Each row is a point. A path goes straight from each point to the next, and from the last back to the first. The post is the endless flat space through its rows: a point in 2 columns, a line in 3, a plane in 4, and so on, so that a path can go around it. Count how often the path circles the post. Going back the other way cancels.

Post (1 x 2)
[[ 0.16 -0.09]]
Path (32 x 2)
[[-0.21 -0.19]
 [-0.06 -0.38]
 [ 0.44 -0.40]
 [ 0.22 -0.23]
 [-0.19 -0.56]
 [-0.30 -0.16]
 [ 0.18  0.42]
 [ 0.39  0.14]
 [ 0.42 -0.02]
 [ 0.62  0.37]
 [ 0.26  0.10]
 [ 0.32 -0.01]
 [ 0.51  0.45]
 [ 0.63  0.33]
 [ 0.58 -0.10]
 [ 0.16 -0.56]
 [-0.34 -0.37]
 [-0.16 -0.05]
 [ 0.17  0.21]
 [ 0.54  0.40]
 [ 0.07  0.10]
 [ 0.29  0.17]
 [ 0.34 -0.06]
 [ 0.24 -0.22]
 [-0.18 -0.58]
 [-0.02 -0.14]
 [-0.18  0.08]
 [-0.05 -0.30]
 [ 0.01 -0.65]
 [ 0.23 -0.27]
 [-0.22 -0.52]
 [-0.10 -0.07]]
Times around: 2

Post (8 x 9)
[[ 0.52  0.38  0.03  0.02 -0.14  0.02 -0.14 -0.30  0.30]
 [ 0.24 -0.49 -0.21 -0.27  0.22 -0.11 -0.15 -0.13 -0.63]
 [ 0.05 -0.05 -0.28  0.35 -0.22  0.00  0.37 -0.20 -0.21]
 [ 0.19  0.12  0.15 -0.43 -0.39  0.11 -0.15  0.28 -0.05]
 [-0.19  0.09  0.04 -0.68  0.53  0.06 -0.55  0.38  0.90]
 [-0.05 -0.19  0.34  0.50 -0.07  0.15  0.47 -0.37 -0.34]
 [-0.05 -0.17 -0.01  0.07  0.01  0.30 -0.34 -0.02 -0.31]
 [ 0.17 -0.23  0.09  0.43  0.26  0.41  0.49 -0.10 -0.47]]
Path (30 x 9)
[[ 0.30  0.10 -0.11 -0.49 -0.04  0.13 -0.30 -0.22  0.32]
 [ 0.65  0.28  0.02 -0.26 -0.60  0.52 -0.45  0.11  0.21]
 [ 0.70 -0.15 -0.47 -0.49  0.38 -0.25 -0.18  0.44  0.33]
 [-0.14 -0.10 -0.36 -0.19 -0.06 -0.33 -0.58  0.06  0.10]
 [ 0.21 -0.25  0.07  0.14 -0.18 -0.09  0.64  0.05 -0.34]
 [ 0.54 -0.46 -0.09  0.23 -0.21  0.14  0.39 -0.64 -0.45]
 [-0.08 -0.27  0.08 -0.22 -0.04 -0.16  0.30 -0.23 -0.11]
 [-0.20  0.43 -0.25 -0.27 -0.63 -0.17 -0.66 -0.24  0.01]
 [ 0.48  0.35  0.11 -0.07 -0.43 -0.01 -0.23  0.15 -0.49]
 [ 0.07 -0.13  0.32 -0.08 -0.01  0.21 -0.15  0.27 -0.09]
 [-0.16 -0.10  0.18  0.35 -0.32 -0.06  0.09  0.30 -0.26]
 [ 0.07  0.41  0.26 -0.02 -0.09  0.24 -0.03  0.19  0.15]
 [ 0.09  0.36 -0.25 -0.42 -0.25 -0.26 -0.50 -0.12  0.18]
 [-0.18  0.01  0.15  0.03 -0.10  0.21  0.41  0.56 -0.32]
 [-0.06 -0.37  0.02  0.09  0.12  0.23 -0.30  0.21 -0.43]
 [ 0.40 -0.07  0.01  0.32  0.10 -0.08 -0.06 -0.68  0.43]
 [-0.65 -0.31 -0.06 -0.05 -0.78 -0.11  0.43 -0.35  0.17]
 [ 0.18  0.27 -0.34  0.19  0.07  0.04 -0.23 -0.79 -0.05]
 [-0.13  0.24  0.04  0.05 -0.41  0.66  0.27  0.23 -0.41]
 [ 0.84 -0.02  0.09 -0.29 -0.07  0.10  0.35 -0.26 -0.15]
 [ 0.52  0.17  0.18  0.24 -0.56  0.29 -0.41 -0.41  0.14]
 [-0.23 -0.57 -0.05 -0.15  0.23 -0.53  0.41  0.00 -0.13]
 [ 0.12  0.00  0.32  0.10  0.56 -0.22  0.00  0.09  0.20]
 [ 0.23 -0.42  0.26  0.10 -0.31 -0.37  0.33 -0.12  0.13]
 [ 0.11 -0.46 -0.18  0.48  0.81  0.30  0.34 -0.56  0.17]
 [ 0.01 -0.07  0.32  0.04 -0.87  0.31  0.08 -0.72 -0.65]
 [-0.34 -0.20 -0.29  0.36  0.50  0.33 -0.07 -0.48 -0.67]
 [-0.17  0.26 -0.24  0.58 -0.50  0.18 -0.17  0.06 -0.39]
 [-0.15  0.33 -0.37  0.13 -0.23 -0.26  0.06  0.03  0.39]
 [-0.19  0.30  0.36 -0.15  0.06  0.24 -0.29 -0.22  0.33]]
Times around: 1
